Each row of a before or after table is a point. One or more steps were done to the points. Then noise was added and the rows were shuffled. The steps act on how far a point lies along the listed directions, d1 being the first. Name the steps. A step turns or swaps two directions, mirrors them in a line or flattens them onto one, adds a multiple of one to another, or multiplies one. Angles are multiples of 10 degrees, from the lower direction toward the higher: turns from -170 to 170, lines from 10 to 170 but not 90. Use the fewest steps. Two steps may share a direction if one is a turn and the other turns, adds or multiplies; they go together, in the order done. Otherwise the lowest direction goes first.

Directions:
(1): [ 48  18 -21]
(2): [-20  51  -3]
Before, 10 rows:
[[-21   6   1]
 [ 25  59  -5]
 [  9  18  -5]
 [ 56  33 -18]
 [ -3 -27   5]
 [  7 -16   5]
 [ -5 -33  12]
 [-31  -7   4]
 [-34   4   4]
 [-11 -16   4]]
After:
[[ -3  30 -14]
 [-11  17  -5]
 [ 11  13 -10]
 [-14 -12   9]
 [-14 -59  27]
 [-15  30  -8]
 [ 31  14 -11]
 [ 19  -1  -2]
 [-42 -29  39]
 [ 24   8 -12]]
Steps: mirror d1 and d2 in the line at 120 degrees

Directions:
(1): [ 33 -21 -11 -50   8 -44]
(2): [ 25  59  11   6 -34 -25]
Before, 14 rows:
[[ -8  17   5  29   7  29]
 [ -1  37   0  30 -16   8]
 [ -2 -19 -12 -23  10  -3]
 [ 10 -20  -2 -17   4  -3]
 [ 16  11   6   5  -5  -5]
 [ 14 -22  -7   3  10  -6]
 [-42  11  10  50  -8  47]
 [ -4 -45 -11 -30   1 -20]
 [ 43  45  17 -24 -27 -36]
 [-28  -9  -4  21  26  26]
 [ 15  -9  -3 -27  28 -21]
 [-24 -17  -4  14   4  32]
 [ 38  37  -8 -20 -15 -44]
 [  2 -32  -1 -16  27  -5]]
After:
[[ 11  44  12   9  -1  -9]
 [ 12   6   2  26  -7   2]
 [  6  18   8   9 -16   5]
 [-28  -7  -4  23  28  25]
 [ -9  33   8  26 -40  -1]
 [  9 -34 -19 -19  22 -10]
 [ -4  30  17  27  -6  10]
 [ -5  27  -1  11 -15   9]
 [ -3 -28  -5  -1  33  17]
 [ 41  22 -12 -31  -6 -48]
 [-24 -13  -6  13   5  30]
 [-33 -62  -8   2  27  31]
 [ 17  -8   1  -7   5  -9]
 [ 49  10   8 -48  -7 -43]]
Steps: swap d1 and d2

Directions:
(1): [ 27 -14  53   7  32  56   0 -18   6]
(2): [ 18 -34 -28  -3 -39  22  54 -33   2]
(3): [ -3 -32 -23 -18  -8  12 -51 -10  60]
Before:
[[-11  15 -16   0 -12 -21 -10   6   7]
 [ 19   2  48  30  22  29  10  -4   7]
 [ 22  10  41  -5  12  35  19  -8 -18]
 [-16  -7 -22   8 -22 -15   0  -2  -4]
 [ -1 -14  17  -8   5  20 -29   6  17]
 [-11 -11 -36 -12 -40 -21  32   0 -14]
 [-25   6 -37  -1 -12 -31   3  23  -5]
 [ -1   5   3  -4  12 -16 -60   6  31]
 [-27  16 -44  -4 -25 -56 -12  18 -27]]
After:
[[-12  16 -14  -1 -12 -22  -9  11   6]
 [-27   7 -37   2 -14 -30   4  26  -2]
 [ -1  13   8  -2  13 -18 -55   7  19]
 [ -2 -10  25  -8   6  13 -23   5  14]
 [ 19  -1  44  28  23  31   9  -5  13]
 [-27  14 -46  -4 -24 -54 -13  16 -26]
 [-13  -7 -20   7 -20 -18   1  -6  -9]
 [-11 -12 -33 -11 -37 -22  31   1 -11]
 [ 21   4  40  -9  10  34  15 -10 -13]]
Steps: multiply d3 by 0.7

Directions:
(1): [-30  41  10  44  16  17  15  19 -14  -4 -33  25]
(2): [-16   1  23   0  -7 -21   8  30  53   1  34  38]
(3): [ 40  -3 -12   9   8   5  28  60  -2  29   2 -23]
(4): [-13   9  41  16 -25 -37  16 -18  -1  39  -9 -35]
Before:
[[ -7  18  10  24  20  18  15  41   4   2 -14  21]
 [-11 -16  -1 -15   4 -14 -19 -31   2  -8  -4   4]
 [  9 -15 -12 -28 -17  -2 -16 -17 -21   1   9 -27]
 [-14  19   1   8   1   5   5 -26 -39  14 -29 -14]
 [-14  -6  20  -4 -21 -16   3 -32  -6   3  17 -30]
 [-27  12  35  11  -4   1 -21 -32  -6   0 -18  13]
 [  3   5   4   9   6   1 -14 -19 -11  -3  13  -5]
 [ -4  30  -7  18  29  19  19  49   9   6   2  35]
 [ 32 -12 -44  -1   4  23  -5  21 -13 -11   7  -3]
 [ -8 -12  14   1 -12 -23   9  -5  15  22   3 -28]
 [  9   1 -52  -3  24  33  -6  -1 -27 -28 -17  25]]
After, 11 rows:
[[-45  44  29  29  12  -4  13  13  19   6  -2  46]
 [  2  12  10  17   9  23 -13 -15 -38   7 -38 -12]
 [ 24 -25 -25 -37 -11   4 -15   4  -9  -5  23 -18]
 [  7 -21 -15 -17   8  -4 -17 -26 -14  -4 -11 -13]
 [-34  29  31  33  12   6  13  22  11   2 -17  31]
 [  2 -12 -20  -8  -7   3 -13  13  28 -24  34  35]
 [ 12   2  -4   7  10   8 -13  -9 -14  -3  13  -7]
 [ 20 -14 -10  -9  -8   4   8  -8 -26   6  10 -48]
 [ 11 -17  -1  -2  -5 -13  12   7   3  24  -1 -40]
 [-18   6 -33  -3  17  19 -10  -3   7 -38   2  61]
 [ 10  16 -26   7  21  29  11  23 -33   4 -20   3]]
Steps: multiply d1 by 1.3; turn d2 and d4 by 60 degrees; turn d2 and d3 by -60 degrees

Directions:
(1): [-21  -6  41  60  21  14 -36  -2  -5  23 -14 -38   5 -18 -17  13 -14  -4]
(2): [ 22 -10 -17   9 -46   4 -43  21 -15 -28 -17  12 -18 -43  11 -17 -37  13]
Before, 8 rows:
[[ -5   6   6   3  15   1  18 -11  -1   9   9  -1   6  20   0   3  18  -8]
 [  5  -6   4  18 -12  -2 -19   7   1   7  -8  -8  -3 -19  -4   1 -15  -2]
 [-12   2  13  30  22   2  -5  -4   3   9   1  -8   2  -3 -14   7  -5  -3]
 [ -3  -3  17  25  -9   4 -18   2   0   2  -4 -11   0  -2  -2   5 -13  -4]
 [ 11  -7  -7   7 -17   7 -26   8 -10 -19  -9   1  -9 -23  -5 -11 -23   1]
 [ -3   3  -6  -9  16  -3  15  -3   6   6  11   0   6  18  -2   8   5  -4]
 [  4  -1  -3   1  -1  -7  -2   2  -2   5  -1   0   2  -4  -4  -2  -1   4]
 [-11  -2  28  35   6  12 -32   1  -5  10  -7 -23   2 -15 -10   9 -16  -2]]
After, 8 rows:
[[ -7   5  -3 -10  22  -3  21  -5   8   9  12  -2   7  23  -3  10   9  -5]
 [ -6   7   6   3  15   2  19 -11  -1  11   9  -1   7  21   1   3  19 -10]
 [  5  -1  -2   0  -1  -7  -3   2  -2   5  -2   1   1  -4  -3  -3  -1   3]
 [ -3  -3   5  33   4   4 -21   4  -3  -2  -5  -4  -5 -19  -9   1 -20   1]
 [ 11  -7   0  20 -24   0 -29  12  -3   0 -12  -6  -7 -30  -1  -3 -24   1]
 [ 13  -8  -9   8 -21   6 -29  10 -13 -22 -10   2  -9 -27  -5 -13 -26   2]
 [  2  -8  17  42 -24  15 -59  15 -14  -8 -17 -16  -9 -43  -3  -2 -39   7]
 [  5  -6  11  28 -25   5 -32   9  -5  -7  -9  -7  -6 -16   3   0 -25   1]]
Steps: add 1 times d1 to d2

Directions:
(1): [ -7 -43 -12  52 -12 -13  37  -6  18  10   7  12   5  36  30 -19  30  24
  -5  20  -1 -37  -2 -16]
(2): [  8 -29  55 -29  40 -18  19  15  17  -2 -46  -7  37 -29  16 -10 -10   7
   0  16 -10 -13   3 -14]
(3): [ 27 -30 -48  -5 -10   1 -20   1  -8   5 -25 -13   8   0  39  -3 -59   3
   3 -34 -10 -22 -31  12]
(4): [-27  25  26 -24   1  -1 -11   0  15  37   6  19 -53   4  55 -17 -12  23
  -4 -17  -2 -15  31  14]
(5): [-46  -3 -13  33  -7  13  -9 -25  24  13  -4   3  25 -43   3 -25  -5 -20
  -2   3 -60  23  10  21]
(6): [ 34 -10  34  40   9   3  15  -8  -1  -3  20 -52 -12 -19  29  20  16 -16
 -25 -31  11  15   5  38]
Before:
[[ 29   3  -5  15  -6  13   2   7 -25 -19  27 -35 -16  -8 -12  31   9 -19
   -7 -28  30  17  -4  18]
 [ -2  23 -25  11 -13   8 -13 -11  -5   4  21   0 -27  28  -4   5  10  -9
   -6 -10   4   8   7   5]
 [  5  21  25 -22   1   4 -11  13 -10   8 -18 -23 -13 -20   3   7 -12  -6
   -4 -19   9  23   2  10]
 [-13 -14 -27  44  -8  22   2 -19  -1 -16  -4 -15  60 -35 -49  -5 -13 -31
   -1  15 -36  25 -20   6]
 [ 25  -8  -2  -8  -1  -7  -1   8  -7 -21  -3  -9  14  13 -14  11  -2  -4
    4   3  17   1 -16 -17]
 [ 21  15  26 -18  12   0   5  14  -4  -4   4 -13  -5  -7  -2  16  -9   3
   -4 -14  13   3   0   7]
 [ 27   5   0   0   6  -2   6   0 -13  -4  -7  -2   5  15 -23   9  -5  -2
    4   9  19   5  -9 -11]
 [  5  18 -37   8 -19   1 -14  -5  -7   2  13   4 -35  18  -5   0   5  -2
   -5 -12  13  -1  13  15]
 [ 19  -2   1   5   6  -4  -6  13  -3  -2  -6 -12  -5   1  20   6 -20  -3
    1 -13   1  -5  -4  -1]
 [-10  -3 -24  31  -9   5  -5 -14 -11  -7   9 -13   5 -18 -19  -4   7 -26
  -12  -7 -20  30  -4  16]
 [ 19  -1  -6 -25   1   3 -13  14  -5  -1  -7 -12 -23   6  11   5 -20   2
   -8 -14  11  -7 -14   6]
 [ 17   4  25   5   2   2   1  -7  -5  -8   8 -10 -25   4  14  11   1  -3
  -17 -13   9   3   3   6]
 [ 30  -1  26   7   8  -3   7   3 -12   0   8 -28 -16  -7   6  16   9  -6
  -11 -23  21   4  -2  19]]
After, 13 rows:
[[ 22   2 -43 -42 -11   1 -11  27 -34 -22  -5  12  -3  23 -36  20 -19   5
   20  -2  38 -13 -22 -30]
 [ 23  -6  -3   0  -3   0   2  -2 -13 -25  -4   1   5  15 -24  15   1  -7
   -4   6  11   3 -17 -17]
 [ 28  -8 -43   8 -13  -4 -15  -2  -9  -4  -6 -12 -14   9   6   4 -15  -5
   -5 -22  10  -8  -5  17]
 [ 19  -6   6  -3  15  -9   0  18  -2 -11 -14  -6  12   0   1   7 -13  -4
    7   3   4  -6  -7 -15]
 [ 41  18  22 -39   5  -6  -1  30 -33 -15 -17 -22  -8  13 -30  31   0   3
    3  -5  53  12 -16 -17]
 [ 18   1 -40  10 -10   6 -14  -9 -10  -1   3 -12 -10  23   6   6 -15 -10
   -4 -20   0   0 -11   7]
 [ 36 -10   9 -33  12  -4  -1  25 -10 -15 -15 -20 -10   9  -3  13 -11   4
   -9  -5  27  -9 -19  -8]
 [-57  21 -16 -17 -10  16 -19 -10  14  29 -13  41   4 -14  -1 -34 -37  10
   10  14 -36  -4  12  -5]
 [ 33  18  16 -33   9  -4   8  26 -18 -20   5  -4  -2  16 -30  28  -2   9
    4   0  38  -4 -12 -16]
 [ 16  17   4 -19   6  -4   1   3 -10  11  -8  15 -21  25  -5   2 -14  13
    8   5  23  -5   1 -13]
 [-22   1 -39  -4 -11  -2 -19  -3  -9   5 -10  17  -2  -4  -9 -18 -19  -6
    3  -1 -21   9  -7  -2]
 [ 25  -3 -11 -18  -1  -6   2  14 -21 -17  -9   5  13  15 -46  12   3  -1
   11  10  25  -5 -25 -23]
 [  4   8   7 -32   1 -12  -8  11  -1  -2  -3  14 -12  23   5  -1  -8  15
    8   3  19 -10   1 -21]]
Steps: add 1.5 times d1 to d5; turn d2 and d3 by -50 degrees; turn d4 and d6 by 120 degrees

Directions:
(1): [-31  23 -16  32 -21  -2  -2   7 -14 -29 -22   1 -37  22  16  -5  33  17
  15  21 -12 -23   7 -15 -40  -9   0 -54 -35  -7  -7 -16  -4  30 -22  -4
   7   3  43   8 -31  50 -29 -33 -10 -45   3   1 -29 -39  -8   5 -50 -19
 -27  22  12  -5 -48 -21  50  19 -11  -3]
(2): [-28  19  14 -12  22 -13 -48 -10 -25  19  16  10 -41   8  19  30  -6 -17
 -50  -5  25  16  -9  41  27 -41 -28  10  48  -6  33 -14   6  11   4  25
  12 -16   1   7  -8   3 -26  -9  -8 -54  19 -60  10 -11   8  13 -34 -11
  35  33 -19 -12   6  23 -40  30 -13 -34]
Before, 9 rows:
[[  9  -3  -5   1  -7  15  20   8   5  -4  -4   5  14  10  -5  -1   3  -6
   18  11  -9  -5   9 -12 -13   1  13  -5  -8   2 -17   6   4   3   2   0
   -6   2  -7 -15   5   9  15   5   6  16   0  23   1   5 -13 -16  11   8
   -2  -9   7   4  -5  -1  10 -11   7  16]
 [  4  -1   7 -11   7  -8 -20  -4  -5  14   7   5 -11  -8   2  20   1 -16
  -23  -1   5  14  -9  28  27 -16 -17  18  19  -5  18  -5   6   5   9  13
   -5 -10  -2   4  -3 -11  -1   3   0  -7   6 -28  12   7   2   3 -16 -10
   22   2 -10   0   8  15 -22  11  -9 -22]
 [ -9  11   3  10  16  -2 -14   1  -2   6  -7   0 -13   8   2   7  -3  -9
  -12   2   5  -9   1   3  10 -16  -4   5   8  -9  13 -14  15  21   4   2
    8  -5  10  18  -8   8 -17  -7  -6 -21   1 -19   1  -3   2   2 -15   2
    9   6  -3   2  -4   2  -3  13  -8  -6]
 [ -4   3  14  11   8  -1  -5  -1  -2   0  -5   6  -2  -1  -8   8   5  -7
   -7   3  -3   7  -1   5   0  -7  -3  15   8  -3  -2 -14   3  -3  -2   5
    3   1   0   0  -1  -1  -5  -5  -5 -10   0   2   5  -1   3   7  -6  -9
   10   1   0  -6   3   8   1   6   3  -3]
 [-26  24  -5  18 -15  -5  -8  10 -14 -22 -26   9 -50  25  16   4  30   4
    0  17  -7 -22   4  -3 -31 -23 -15 -42 -22 -13  -6 -11  -3  29 -21   4
   14  -5  39  11 -30  55 -34 -32  -3 -52   6  -6 -30 -28  -7   6 -45 -21
  -20  28  12 -13 -43 -16  40  22 -16 -16]
 [-12   3   8 -14  15 -14 -21  -7   1  12  10  -9  -6 -11   6  17 -19 -17
  -21  -7   5  17 -13  17  28  -7 -11  21  32  -5   7  -4   3  -6   3   4
   -8 -13 -19   5  14  -7   2   5   9   3   4 -13   9   8   4   5   9   7
   26   9 -12  -4  20  25 -26   8   9 -17]
 [ 21 -11 -11   4  -5  13  24  -1  19  -8   0  -1  32  -4 -18 -14  -2   7
   26  -6 -13   7 -16 -18  -3  25   9  15 -20   3 -16   4   0 -18   2 -12
   -8  10 -11   2  17 -15  20  12   9  37 -10  28   0  14  -7 -13  33   7
  -12 -26  13   3   6  -7   6 -14  -1  13]
 [-36  26   9  10   5  -7 -40  -5 -23   2  -4   5 -45  17  24  25  19   5
  -29  12   6   4  -2  14 -13 -40 -19 -22  15  -9  16 -24   8  26  -8   8
   18  -6  28   2 -24  26 -28 -25 -11 -60  13 -35 -19 -32  -9  12 -52 -13
   10  35  -8  -5 -28   8   0  36 -20 -30]
 [-19   9  -9  14  -9   5  -3   0  -1 -13   1  -8 -19  10   4  -1  16  12
   11   8  -3 -15   1 -18 -15 -14  -2 -21 -16   0  -2  -6   3  19  -8  -9
   11   0  19  15 -12  23 -16 -13  -8 -19   3   5 -10 -28  -5   7 -21  -7
  -13   7  -3  -2 -26  -5  29  11  -4   0]]
After, 9 rows:
[[ -1   0   5  -9   5  -9 -22  -4  -7  12   7   6 -14  -7   4  24   2 -15
  -23   2   4  11  -6  31  27 -18 -17  15  18  -7  16  -7   3   7   8  15
   -5 -11   4   6  -3  -7  -4   0  -2 -12   9 -28  11   4   1   4 -20 -13
   21   3  -8  -2   3  14 -20  12 -10 -24]
 [-35  28   5  14   0  -8 -32  -1 -23  -2  -7   4 -43  17  21  22  26  11
  -21  16   0   2   0   9 -21 -38 -16 -31   6  -8  10 -21   6  29 -10   5
   18  -2  32   1 -26  31 -27 -27 -13 -59  10 -28 -24 -37 -12  12 -56 -12
    4  32  -6  -3 -32   4   9  35 -20 -26]
 [ 11  -3  -3   2  -7  15  22   8   5  -2  -4   5  15   8  -9  -3  -1  -5
   17  12  -9  -1   9 -12 -12   3  13  -2  -6   3 -16   7   5   1   1   1
   -5   1  -8 -19   5   9  17   8   9  18   1  21   5   3 -13 -14  14   9
    0  -8   6   5  -4  -1   8 -11   7  17]
 [-23  21 -10  22 -21   0   1  11 -11 -28 -30   9 -45  22  14   1  29   6
   10  17 -11 -25   5  -9 -36 -14  -8 -44 -29 -12  -9  -9  -2  29 -22  -1
   14  -2  35  11 -29  55 -29 -30  -2 -44   2   2 -31 -28 -10   2 -42 -18
  -25  22  15 -12 -46 -21  48  17 -13 -13]
 [-19  10  -8  17 -10   7   1   0   1 -16   2  -9 -17  12   3  -1  17  14
   14   8  -3 -18   0 -22 -17 -11  -1 -20 -19  -1  -2  -6   1  17  -8 -10
   11  -2  17  16 -11  22 -13 -14  -6 -16   2  10 -13 -28  -8   6 -17  -5
  -15   3  -2   1 -30  -8  31  11  -1   2]
 [-15   7   7 -14  14 -15 -24  -8   2  12  10  -7  -9  -7  10  18 -16 -18
  -22  -4   7  17 -12  20  27  -8 -12  18  32  -5   9  -5   4  -2   2   4
   -4 -14 -14   6  13  -5  -2   2   7  -2   6 -15   7   5   5   6   7   4
   26  12 -11  -9  18  22 -21  11   5 -19]
 [-10  13   1  12  13  -3 -11   1  -2   7  -8  -2 -15  10   1   6  -1  -9
  -12   4   6 -10   1   4   9 -18  -3   3   6 -10  12 -14  15  22   2   3
   10  -5  12  21  -6  10 -16  -9  -6 -21   1 -17  -1  -3   0   2 -15   0
    5   7  -1   0  -7  -2   0  14  -8  -6]
 [ 22 -16 -10   1  -5   9  21  -2  20  -5   3   1  34  -4 -20 -13  -6   5
   20  -8 -10   9 -17 -15   3  22   6  19 -16   5 -13   7   1 -22   6 -11
  -10  10 -13   1  23 -20  21  16   9  37 -10  26   5  14  -4 -12  39   7
   -7 -26  10   4   9  -5   0 -15  -2  11]
 [ -7   3  14  15   8  -2  -7  -1  -5   0  -3   3  -3  -1  -7   6   6  -6
   -6   2  -4   7   0   5   0  -7  -3  16   9  -4  -3 -16   5  -4   0   6
    3   3   1   0  -1  -1  -6  -7  -6 -12  -4   3   4  -4   4   7 -10 -11
   11  -1   1  -5   1   7   0   8   0  -1]]
Steps: turn d1 and d2 by -10 degrees
